Rows are points. To make a cloud, some directions were put in groups of two or more. Within a group, all points are equally far from the middle, so they leave a hole (a ring in 2 directions, a hollow ball in 3). The other directions are filled evenly. Then the cloud was stretched, turned, moved and blurred a little. Count the holes, and give their numbers of directions, smallest first.

Cloud (14 x 2):
array([[-4.2, -4.4],
       [ 6.1,  0.1],
       [-4.6, -1.1],
       [ 3.8,  3.2],
       [-1.3, -3.1],
       [ 4.5,  0.9],
       [ 0.2,  0.1],
       [-5.1, -2.9],
       [-1.3, -0.6],
       [-3.6, -1.1],
       [-0.7,  0.4],
       [-5.5, -0.8],
       [ 6.5, -0.2],
       [ 2.7, -2.0]])
Holes: 0

Cloud:
array([[ 2.6, -4.7],
       [ 1.8,  2.7],
       [ 4.6, -1.5],
       [ 4.6, -2.4],
       [ 4.9, -3.3],
       [-0.4, -1.9],
       [ 4.9, -2.1],
       [-2.7, -0.9],
       [ 1.2, -6.1],
       [ 4.7, -4.9],
       [ 0.1, -1.9],
       [ 3.8, -2.8],
       [-1.0,  2.4],
       [ 0.6, -4.8],
       [ 1.4, -0.6]])
Holes: 0

Cloud (21 x 3):
array([[-0.6, -4.6, -2.9],
       [-1.9, -4.3,  3.0],
       [-0.5, -2.4, -3.9],
       [-1.8, -5.6,  0.3],
       [ 2.0, -4.1,  4.5],
       [-1.5, -3.4,  3.7],
       [-3.0,  2.6,  3.8],
       [ 6.2, -3.7, -1.5],
       [-0.5, -0.8,  4.2],
       [ 1.4, -1.0, -4.2],
       [ 5.3, -3.8, -2.9],
       [-5.6,  0.1, -0.2],
       [-2.5, -3.2,  2.9],
       [ 7.4, -5.8, -1.6],
       [-4.1, -1.6, -1.3],
       [-1.8, -1.9,  3.9],
       [ 0.0,  0.9, -4.4],
       [-4.4, -1.6,  1.0],
       [ 3.6,  0.5, -1.3],
       [ 1.4,  1.5, -3.7],
       [-2.0, -3.5, -2.3]])
Holes: 1 (2)

Cloud:
array([[ 2.1,  4.0,  1.3],
       [-2.7, -2.5, -1.4],
       [-0.2, -6.6,  1.3],
       [ 1.2, -4.4,  2.9],
       [-1.4,  2.4, -3.6],
       [-1.1, -3.9, -2.6],
       [ 4.2, -1.8, -1.8],
       [ 4.6, -3.0,  3.8],
       [-2.9,  0.5, -5.4],
       [ 3.4, -4.0,  2.6],
       [ 3.1, -4.1,  1.1],
       [-5.0,  3.3, -5.0],
       [-5.9,  1.8,  1.3],
       [-3.5,  1.7, -3.3],
       [-3.3,  2.8, -0.5],
       [ 1.3,  0.4,  0.4],
       [ 4.0, -4.2, -3.3],
       [ 3.4, -1.7,  6.3],
       [ 0.1, -2.6, -1.2],
       [-5.4,  2.1,  2.6]])
Holes: 0
